Each row is a point. The window is the flat piece filled in between its corners: a triangle in 3 columns, a solid with four corners in 4, and so on. A path goes straight from each point to the next, and from the last back to the first. List the points from which the path goes on through the window.

Window, 3 rows:
[[-10  -5 -10]
 [-45 -25  10]
 [ 69 -16   7]]
Path:
(1): [ 46 -19 -26]
(2): [ 59 -11  31]
(3): [62  1 19]
(4): [ 11 -55 -23]
(5): [-64 -35 -11]
(6): [-51  -6  17]
(7): [-40  12  25]
(8): [-41 -35  -9]
Through the window after points: 1, 3

Window (4 x 4):
[[ 14 -12 -46 -18]
 [ 37  36  -1   5]
 [-98  15  15 -17]
 [ -7 -28 -14   1]]
Path:
(1): [ 60 -31 -17 -31]
(2): [-33 -20  -9 -33]
(3): [ 7 11 11 79]
(4): [-80  16  -5  35]
(5): [-31 -13  24 -55]
(6): [-36 -45  27 -37]
(7): [-64  21   5   8]
(8): [-26  22 -31  30]
(9): [-30   6  27 -35]
(10): [ 20  -8  -4 -50]
(11): [-8 67  3 55]
(12): [-11  -2 -22  27]
Through the window after points: 8, 10

Window (6 x 6):
[[  -6   13   16   -1   54   21]
 [ -26    5  -32   25   36   19]
 [   6   -8 -100  -25  -31  -74]
 [ -14   54  -30    4   47    6]
 [ -13   14   14   77    0  -61]
 [ -11    7    3  -32  -63   90]]
Path:
(1): [14 26  7 33 47 39]
(2): [25 17 -1 29  7 36]
(3): [-63  17  24  10   0  17]
(4): [-65  22 -21  -6 -29 -65]
(5): [ 53 -11 -57  22  19 -16]
(6): [10  8  3 25 22 38]
(7): [-34  23  12   5  36  10]
(8): [-32  25  11   6  32   5]
Through the window after points: 4

Window (8 x 8):
[[ 22  63 -35  12 -48   7   0  -9]
 [-24  36 -39 -60  63  -4 -22  31]
 [-34  -1 -58  53 -25 -26  26 -56]
 [-47 -17  19 -45 -19  33  58  54]
 [ 28 -31  -4  19  10   0 -13  67]
 [ 61   0  -3  33  64  -6 -54 -81]
 [ 38 -28  -3 -32  57 -31   9   7]
 [ 27  56  27  55 -12 -24  -5   7]]
Path:
(1): [-23   6 -18  -2  31  45  55  39]
(2): [ 35  38  -2  84  34  16  14 -16]
(3): [ -3 -12 -37 -48   0 -25 -51 -42]
(4): [-24  15 -19 -32  29 -35 -64  13]
(5): [ 45  44 -12  26  12  28  54  12]
(6): [ 36  13 -13  17  60  12   0 -13]
(7): [ 37 -51   8 -40  15 -68 -32 -23]
(8): [ 19  -7  16  -2 -54  -1 -41   6]
(9): [  2  63 -68  35   4  -5  35 -38]
(10): [ 36   2 -30   1  38  18  18  13]
(11): [ 11   5   8   9 -17 -28 -17  26]
(12): [ 17  22   2  -7 -32 -53 -19  20]
Through the window after points: 4, 6, 8, 10

Window, 9 rows:
[[   5   26   37  -18   25  -32   13  -41   43]
 [ -86   43  -29   36 -102   61  -20  -76  -20]
 [  11  -14  -20  -52   21  -22  -11   -2   41]
 [ -10  -24    6    3   49  -47  -23  -37    4]
 [  19  -39   -3   -4  -31   17   67  -19  -19]
 [   2    7    4   -1   60   12   15   12   17]
 [ -12   30   13   34  -77   51  -62  -53  -15]
 [ -40   53  -16   29 -109   19   -2  -17  -62]
 [  63    2  -65   17   -8   -3   73  -25  -12]]
Path:
(1): [-15 -36  -8  23  10  -9  12  11  38]
(2): [ 42  36  -1 -57  22 -12  -9 -90 -10]
(3): [  4  22  14 -50   0  47  24 -74 -31]
(4): [ -6  14 -12  41 -11 -21   0  15  18]
(5): [-14 -10 -12  13 -20 -12   3 -33  25]
(6): [  1  14   0 -15 -26  -1   7 -47 -16]
(7): [-24   6   6  -9   4  19 -20 -40 -20]
(8): [-17   4 -32  49  -3 -39  22 -16  48]
Through the window after points: 3, 7

Window:
[[ -23   25   53  -17   29  -31   49  -10  -49]
 [  29   33   38   26  -20  -17   -5  -18  -78]
 [  49 -121   35   13  -18   -7   58    0   26]
 [  12   45  -23    5   36  -12   18   -5    5]
 [  12   55  -55    2  -49    0   85    5  -14]
 [  26  -23  -10   -3  -35  -17   -3  -31   29]
 [ -13  -11   22   56  -20   -8    4  -28  -48]
 [ -11  -12    3   16  -47   67  -14   20  -43]
 [   3   44   45    0   17   -3   25   11   38]]
Path:
(1): [  5 -32  15  38 -39 -59  12  38 -27]
(2): [ 17  -3  15  -1   2  30  32 -55 -39]
(3): [ -8  -5  33  -9   3  50  62 -53 -50]
(4): [ 23  42  31  31 -13 -61 -18  19 -39]
(5): [-24 -10  -6   8 -38   5  -7  47 -51]
(6): [ 33  -1  13  19 -27  67  23 -47   7]
(7): [ 25  -7   5  18  -9  50  32 -63   2]
(8): [-19  18  -2  11  -9 -30  29  32 -16]
(9): [ -6   3 -25  24 -10 -51  12  48  13]
(10): [  9   7  14   5  -8   2  29 -37 -39]
(11): [ 16 -35   9  54  -3  31  10 -52 -33]
(12): [-33  51  29  13 -40 -68  17  34 -42]
(13): [  7 -18  13  24 -34 -22   1  21 -27]
(14): [ 13   6   0   0  -4  10  48 -31 -24]
(15): [ 25  16  19  29  -5  36  42 -27   4]
(16): [-10  -3 -15   9 -40 -48  -3  22 -12]
Through the window after points: 3, 5, 11

Window (11 x 11):
[[111  78  20   6 -22  -8  58  34  12  14 -45]
 [ 24  -1  31  25 -36  -8  -7 -14  66 -35 -41]
 [ 33  -9 -45   9  18  90 -18   5 -11  14  21]
 [-62   7  36  20  34  -1  11 -34 -12   1  30]
 [  9   6 -34   3  27  65  41   4  11  71  47]
 [ -3  -8  33  34  45 -14  20  79  60 -21 -85]
 [-21 -22  -5 -32 -28  -2   9  17  34 -56 -33]
 [-63  -6  30  17 -61  37  20 -16   7 -45   4]
 [-55  20   3  13  42  49 -38  15  51 -27  43]
 [ 21   9  43 -10 -23  31 -49   9  25  56 -44]
 [ 49   8  22  13  32  21  55  42   1   9  62]]
Path:
(1): [  1  14 -62  41   0  13 -36  35   8 -36   5]
(2): [ -7  35 -21  31 -33 -29 -35  35  30 -20  29]
(3): [-13  -5  49  -6  11  42  33  -2  21   5 -26]
(4): [ 26 -31  84  12  58  62  32  16  48 -35 -37]
(5): [-14   7 -29  12 -18  13  -9   6   6   7  34]
(6): [  1  -5  -5  60  16 -41  -5  65  69   3 -14]
(7): [ -4  14  42 -29  -8  69   3 -37  21 -43 -15]
(8): [  4 -10  60  -5  -5  50  59 -10  55 -21 -22]
(9): [-16  28 -17  30   6 -29 -51  35  24  -8  -7]
(10): [-15   7   5  28 -17 -19   4  18  33 -13 -14]
(11): [ 18  -2  66 -36  25  45  31   9  37 -14 -46]
(12): [ -7 -21  68 -25   8  54  13 -13  47  30 -15]
Through the window after points: 6

Window, 12 rows:
[[  22  -25   -6    8   18   25   59  -22  -27   21  -75  -20]
 [   0   -6    7   55  -31   12  -24   36   15  -58   41   17]
 [ -20  -37   26   32   73  -45  -23   39  -19   30   19   -9]
 [  14    1  -24  -21   16    9   72   31    2   69  -28  -40]
 [  16  -49   16  -33 -121    9  -37    7   -5  -71  -14   35]
 [  18    6   -4    0   -6  -30  -44   18    7  -23   14   63]
 [ -29  -14   21   37    3    1  -28    8  -14   36   33   42]
 [  51  -13   -4  -34  -46   85  -15   29  -29  -39  -28   10]
 [ -51   -3    0  -14   -7   43   11   11  -15  -25  -63   -2]
 [  22   31   59    8   -3  -12   -9   22   -2   -5   37   12]
 [ -27  -30  -26  -45    8   63   44  -52   10   -9  -38  -41]
 [   8    2  -23  -16  -83   25  -33   -7  -49  -66   -4    0]]
Path:
(1): [ 17  18  36  15 -21  18 -24   6  18   7  12  -6]
(2): [ 35   4   2  11 -52   5 -47  12  -7 -18 -10   1]
(3): [-38 -11   7  -2 -10  27  17   6 -32 -35  24  21]
(4): [-13  -3  29 -42   4  26  42 -23 -22 -45  18  40]
(5): [ -7  -2 -13  28 -20  21 -32  35  12  27 -57 -54]
(6): [  4  -7  11  24 -10   7 -42  12  -2   5  -4  -7]
(7): [-20 -21   0  17 -16   6  27  22 -23 -43  39  49]
(8): [-23 -10   2 -24 -10  13   4  20 -62 -65   0  27]
(9): [  1 -16   5  10 -26  43 -17 -16  32   8 -40  -9]
(10): [  3 -18   5  35   3   5 -33  19  10  31 -42 -41]
(11): [-30 -11   7 -20  16   7  30  18 -30  -9   9  30]
(12): [  -6  -15   23  -11  -38   25   32    6  -59 -109  -11   40]
(13): [  7   3 -31  -4 -45  21 -58   2  -3  29  -4 -18]
(14): [ -1  -5   0   5 -32   7 -33  22  -2  16 -16  -2]
(15): [-11 -13  15  11  29  -1  20  21 -35 -55   6  35]
(16): [  2   3  27  -7   6 -19  19  28 -40 -31  18  28]
Through the window after points: 2, 4, 6, 10, 12, 16

Window:
[[ 45 -27  38  58   4  -4 -20 -10  15   3 -21   7  26 -37]
 [  0  29  17  25 -25 -13  28  18  37 -38 -28 -46   0 -32]
 [-41  44  67  17  38  32  -5 -47   1   5  10 -12 -70 -42]
 [ -1 -47  37  45  47 -28 -12   6 -17 -34 -51  -2   9   0]
 [-11  17  -7   3 -30  22 -60 -13 -40  24 -41 -25 -35 -19]
 [-11  29 -11 -16  51  -1  22   9 -16 -32  51  16  69 -12]
 [ 15 -12  42  52 -41  -4  -7 -23   2 -48  26 -34   4 -24]
 [ 21  16 -55  35  64 -33 121  63  28  28  26 -38 -14   2]
 [ 31 -11  -4  17 -25  23  16  -6  29 -63   7  20  18  -9]
 [-28 -22 -47  -8 -14  30  13 -51  32  60  18 -22 -26 -67]
 [  2 -10  28 -42 -27  27  15  13  32  -8 -20 -20  24  58]
 [ 34 -67 -29 -28  56  22 -30   2  79  14  18 -40  -4 -28]
 [-15  14  -8   6  41  67  19 -48  44  -3  27 -36  13  -7]
 [ 34 -13 -34   1 -37 -43 -44 -37   8  -2 -26   5  26   7]]
Path:
(1): [ 71  -5 -29 -59  54  11  27 -35   1  -4 -32 -22 -31   1]
(2): [-54 -13  21  46 -31  16 -19  15  36 -19  25 -11  32  -8]
(3): [-29  19 -17  28   2 -11 -16   5  26  28   0 -28 -11   4]
(4): [ 20 -34 -28 -21  13  37  69 -29  26  16  20 -17  -4 -54]
(5): [ 24  -7  26   0   6   6  30 -28 -21 -33 -24  -7 -21 -17]
(6): [ -9   1  -2  28  -2  24 -13  -3  49 -15  25  -1  10 -18]
(7): [-63  48 -16  30  46  37 -31  22  52   5   9 -33 -21   5]
(8): [ 63 -57  31 -15 -31  -9 -15 -60 -11 -17 -15   8  23 -37]
(9): [ 31  15  10 -31  15   4  26 -25  15  -7   1 -29 -10 -29]
(10): [-25 -16  29  48 -24  17 -38 -13  16 -28  -7 -11  14  -7]
(11): [-21   8  11  33 -18 -15  -6   9  48 -13  -8  17 -23  34]
(12): [ 36 -17   6  -1  26  17   1 -36 -20 -16 -14 -42  34 -59]
Through the window after points: 3, 5, 11

Window, 14 rows:
[[  69  121 -113  -19  -45  -37  -64   19   71    7  -49  -54  -31    6]
 [  55   45  -76   15  -42   44   23   42   -1  -22  -58    4  -70   13]
 [  46  -17  -23  -26  -21  -29  -21  -23   18   10   -9  -10  -61  -23]
 [ -30   11  -19  -40   28   -2   31   -2  -62   23   29   51    4  -29]
 [ -43   73   81   98  -19  -28   27  -31  -17   -3  -38   45   20  -20]
 [ -17   13  -33   -7   46   11  -38   20  -58    0   42  -77  -12    4]
 [  -6   -8  -16  -27  -33   16   23   -9   13  -21  -16  -54   -1  -77]
 [  30  -58  -41   -3   24   36   -3    1   45   17  -10   12   26  -36]
 [  80   57  -58  -40  -14   37  -32  -24    7  -22  -33  -40  -24   -2]
 [   2  -32   -3  -75   58    0  -13   23   54    2  -38   43  -15  -25]
 [  11   35   24   18    3    3   25    4   19  -25   44   14   -9  -21]
 [  14  -48    9  -46  -21  -15   60   -6   -1   -7  -10  -28   27   -5]
 [ -41  -30  -34  -40   -7   17   -2  -25    2  -27   17   -1   -1    5]
 [ -19   -1   43  -14   18   33    1  -38   39   87   34  -51  -47    6]]
Path:
(1): [-38  14  -8 -11  86   2  95 -21  31 -18 -28 -17   2 -21]
(2): [ 36   3 -30 -41 -17   3 -34  19  19   5 -20   3 -21  -9]
(3): [-14  -9  -1 -55 -62  34 -28  21  25  -2   9   7 -27   1]
(4): [ -4 -19 -35  -9  36  -2  28 -34   2 -11  -5 -22  11 -24]
(5): [  5   3 -40  -8  21   8  32 -11  25  -6 -15  -8 -24   7]
(6): [ 21  -1  -1 -22 -19   3 -24  -2  11  -1  -9 -20 -11 -35]
(7): [ 19  17  26 -45 -33  43 -35   2 -16  81 -30   9 -33   5]
(8): [ 35  16 -57 -10  -5 -39   6  -9  39 -37  -3 -30 -20 -23]
(9): [-25  -1 -61   6  58   4  42  14  19 -11 -34 -22 -19 -24]
(10): [ 20   5  15 -24 -22   3 -20  -2   9  11   9   3 -18 -13]
(11): [  5 -20  34 -51 -37  22 -11  -2  31  17  33  34  31  -3]
(12): [  7  24 -25  10  21   5  16   0  10  -7 -19 -18 -12 -26]
(13): [ 11  32 -12  -5  19   1  43 -28  23 -32 -11   6 -16 -26]
(14): [  0  -4 -14 -27 -34  26 -35  27 -21  31 -11 -44  12  -3]
(15): [ -9   9 -22 -29 -50  -2 -43  -6   9  -9   0 -14   3  -8]
(16): [  8  30 -22  11  50   6  55 -17  12   9 -16   6 -35  -5]
Through the window after points: 1, 3, 7, 15

Window, 14 rows:
[[ -21   10   18   -3  -18  -17   11  -29   17   -9  -77  -17  -19   12]
 [  20   22  -40 -103  -11  -43   23  -98   35  -69  -78  -17  -71   57]
 [  47   -3  -18   26   37  -57   19  -57   -6   11   -5  -42   14   30]
 [  17  -18   45    8   45   35    3   -9  -14    2  -32   74  -21  -40]
 [  24   -4    2  -51  -64    9    8 -121   13    5  -22  -48  -91   45]
 [  21  -42  -10  -28   35  -19  -35   33  -32  -10  -35    8  -40  -20]
 [  -2   19  -12   16  -11  -26   28  -20  -40  -17   -3  -11    8  -30]
 [   4  -42  -50   46   -5  -26  -23  -96   -5   45    6   27   34   25]
 [ -19   14   46   -7   18    7  -16    1  -24  -26   -7   -3   39   17]
 [ -28   22  -66    0   40   57  -26   40  -19  -15  -63   13  -30   38]
 [  -6   70  -27   -8    3   -5  -28   26   30  -12  -28   -6   -3   -7]
 [  28  -39    1  -24   13   28   14    3   -6    6  -24   -8   30  -16]
 [   4  -57    7   31  -48   35   13   14   24  -20   37  -12  -67   10]
 [ -39   16   14   -8    2  -11   30  -10    2   40    6   13    1   12]]
Path:
(1): [-14   1  20 -11  24   3 -15 -19  17  -5 -18 -16  -2  -1]
(2): [  4   3   9 -16  -7  -9   1  -8 -36 -28 -32   8   1  26]
(3): [  4  55  28  -6 -39  -6  -6  56  -5  33 -26  28  33   6]
(4): [ -1 -43 -32  -1  35   0  -3 -60  -5 -52  -5 -35 -58  -6]
(5): [-38  -6  -9 -20  24  -1  11 -41 -34   1  19 -59 -43 -47]
(6): [ 53 -12  -1   8 -27 -29   1 -38  28   0 -43  44  30  50]
(7): [ 36  -4   7 -22 -42 -10 -14 -38  -5  -9  -7  16  -8  43]
(8): [-23  -2 -19   2  49 -14  22 -44   9  -9 -42 -26 -20  -4]
(9): [-42 -13 -30 -22  70  37 -32   5  30 -16 -58 -25 -44  -2]
(10): [ 57   6  25  17 -57 -17  33 -21 -58   8   9  62  -1   5]
(11): [ 36  17  20  -5 -21  -4  -3  14 -43 -16 -38 -11 -25  39]
(12): [-41 -32 -44 -10  14 -24   5 -75  52   7 -16 -25  -6 -12]
(13): [-29  -6   4 -15  32  -5 -12 -35  41  26  19 -38 -27 -63]
(14): [ 12  12 -29   8 -32 -14  13 -14 -24 -16 -38  12   0  69]
(15): [ 88 -12  18 -13  -3   8 -13 -44 -13  21 -50  24 -11  66]
(16): [-66   8 -39  11  23 -20  16  -3   1 -16  22 -28  -8 -31]
Through the window after points: 1, 3, 7, 9

Window:
[[ 17 -29  -8  32  52  -4  71 -21 -77 -28  39  10 -31   1]
 [  6 -17  -7 -22 -14   0  41  81 -12 -38 -39  10 -16 -34]
 [-25 -42 -50 -44 -23   9  24  -5  18 -62 -32  53  44  35]
 [ 57  55  -7  -4  34  32 -19  43 -37 -36  21  -9  47  -8]
 [  9  12 -14  37   0  18  40  71 -44   6  10  17 -21   5]
 [ 76 -68 -50  -3  16 -21  15  68  17 -82  -1  39 -40  17]
 [  1  56 -76 -21 -36 -82  46 -33   0 -22 -46 -57  44   3]
 [  4 -27 -20 -24 -17   7 -13 -24  55 -23 -25  62  31 -18]
 [-19  49   3 -13 -45  78 -17 -40  56 -22  13  -8  22 -32]
 [-43  19 -65 -33  -2  -1 -33  93 -18 -29   2   6 -14 -58]
 [  6 -65  -4 -54 -37 -21  16  27  18  -9  -9  16 -26  39]
 [ 54 -25   5  34  25 -14  12  -2  14 -65 -62   3 -34  44]
 [ -9  11 -31 -34  25  21  55 -46  13  -3   5  35 -47  -2]
 [-72   2  17   0   1   4  45  85  38 -15  -5  14   6 -17]]
Path:
(1): [ -6 -21 -46  11  10  20  37  18  21 -13   1 -27   2  13]
(2): [-24 -16 -47  -8   8  46  -3  18  47  11 -11  -8  16 -56]
(3): [  7  22  -4 -30 -33 -17  -3   9  -7 -65  -4  50  -2  13]
(4): [ 12   6 -18 -33 -41 -10   1  38  16 -59  -4  30 -32  -1]
(5): [ 11 -25 -61   1  38   4   6  49  12 -21 -28   0  36 -16]
(6): [ 21 -59 -52  35  42  14  59  17  40 -14 -56 -36 -74 -25]
(7): [  6   9 -10 -36 -21  -4   3  23  -5 -38  14  61  24   9]
(8): [ 12  28  -2 -50 -17 -35  15  29 -26 -58 -20  59 -28 -16]
Through the window after points: 2, 6

Window:
[[-15 -36  25  -2 -42  16  32  40  -6  12 -10 -30 -54 -84]
 [ 62 -51  21  -5  86  32  10   6  -3 -29 -10   7 -58 -25]
 [ 31 -57 -23 -36 -43  45  39  44  15 -78 -36  33 -35  18]
 [-11 -66   1 -36 -44 -10  27  -8 -46  46 -21  19  -8 -48]
 [-10 -59 -12 -42 -19 -35  -5 -28  12 -16 -21 -63 114  34]
 [ -7 -38  46 -20 -40   5  -4 -25  -5  11  25  15   5 -21]
 [-12   1 -36 -38 -32 -30  14  48 -74  11   3  10  41  10]
 [-26 -34  13 -39 -41 -63  -2 -62  -5  -6 -22 -40  23  28]
 [121 -50  48 -18   2  20  24  16 -18  10  -8 -16 -61  12]
 [  4 -20 -52 -31 -18  50 -18 -12   2  26  15 -45 -18 -47]
 [ 22  -8  -5  -4 -24 -10 -18  28  -6  47 -47  -6  13  -7]
 [ 76 -25  10 -42 -11 -25  40  34  48  38  -4  -7 -30   3]
 [ 96  -7 -34  35  15 -38  20  -2 -10  27   4 -11  25  10]
 [-18 -73 -15  64  51   2  22  49 -24  16  13   0 -39  41]]
Path:
(1): [  7 -20 -15 -16 -36  -2  34   2  -3  14 -21 -23  24   1]
(2): [ 11  -3 -13 -27 -13  29  59  14  -9  37 -32  -4 -13   8]
(3): [ 50 -38  -2   6 -12 -22 -21  18  -5   6 -14  -7   4 -10]
(4): [ 28 -90 -10  -4 -43 -35 -34  54   3 -29  16 -47 -17   6]
(5): [ 31  13   7 -23  14  18  46 -24   0  27 -25   9  -3   1]
(6): [ 26   9  14 -28  15  49   9 -26  -2  21 -19 -15  14   9]
(7): [  36 -108  -30   -1    7  -30    0   42   -7  -24   16  -19  -59  -48]
(8): [ 21 -34 -13  -8 -15 -16 -28  18 -11  10  -1  -4  -8 -16]
(9): [ 26 -31   0 -55  21  67  85 -27 -15   7  -9 -36 -23 -16]
(10): [  3  -7  15  -4 -32  30  30 -31 -25   5 -19  -6  20 -23]
(11): [ 10 -87 -31 -44   2 -67 -20  45 -21   5   0 -17  -1  28]
(12): [ 41 -63 -42  16 -12 -33 -37  40 -17  -4  15  11 -16  25]
(13): [ 29 -19   3  -2   6  -6  42  -7 -15  21 -13 -16   8  -7]
(14): [ 35 -21  16 -14  -5  28  32  18 -18  12 -23  -2 -18  19]
(15): [ 15 -54 -10 -13 -34 -23   7  14   1   4   7 -14 -11 -19]
(16): [ 38 -47  12 -15 -24 -25 -19  18 -12  11   7   8 -12  -8]
Through the window after points: 2, 6, 8, 12

Window, 14 rows:
[[-13   2  -2  62 -55 -32  -3 -37   6  33  31   5 -32 -13]
 [-23 -32 -31  10   4  47 -32  54  -2 -23 -33  -5   9   8]
 [-29 -11 -17  14  21  11  23  -6  -7 -46 -31 -36 -20 -27]
 [-43  45 -23  64  12  29   2  13   3   1   6   8  -9  48]
 [-32 -34 -30  29 -37 -38  29   4  11  47 -23 -50  37  52]
 [116  70  90  45 -22  22  74  -4 -56  39  40  89  32  10]
 [-33 -16 -56  -7   1 -26  27  64 -37 -39  21 -14  -9 -23]
 [-21  38 -18   0  15  20 -25 -10  40  28  18 -17  22  40]
 [ 34  64 -86  -2 -92 -58 -20  27  59  35 -45 -22 -28  95]
 [-16  28 -54  30 -11  55  13 -21  51 -65   4  45  53  -4]
 [-11  -2 -13  60  33 -17 -16  24  45 -40  11 -21  -9   2]
 [  2  54 -80  50  41  -2 -48 -16 -59 -26  18  37  27  23]
 [-14   9   7  34  43 -17  19  14  19   8 -15  49 -21 -29]
 [ -9 -70 -44 -14  -9 -28  41 -19 -45  -7  25  -2  -2  74]]
Path:
(1): [-39  58  24  -6 -32 -50  20   7 -22 -10 -28  -7  21  46]
(2): [ 36 -56 -58  57   8  43  24  14  43   8  38  19 -21 -14]
(3): [-17  16 -77  12 -23  46  84  18   5  60  28 -19 -52 -14]
(4): [  1  16  27  46  30 -42 -78   1  10 -56  -9  39  61  59]
(5): [-15  35  -5  15 -21  -8  -9   2  12 -23  -1  11  23  25]
(6): [-11  -2 -75  20  23  41  13  -5  39  19  13 -12   6  14]
(7): [ 15  -6 -50  30 -14   3 -12 -22  -5  28  23  -7 -20   3]
(8): [-57  18  34  42 -18 -31  23   8  27 -29  -6   7  13  19]
(9): [-43  36  42  -9 -28 -27 -40  26 -19 -26   1  33  17  10]
(10): [ 20 -22 -80  29   7  11  41  -8  19   0 -10 -29  -7  21]
(11): [ 29   8 -38  48  -1  62  31  20   1  25 -15  13  -5  14]
(12): [ -7  15  22   2 -13 -57  14   1 -40 -24  41  23  15  18]
Through the window after points: 5, 7, 11
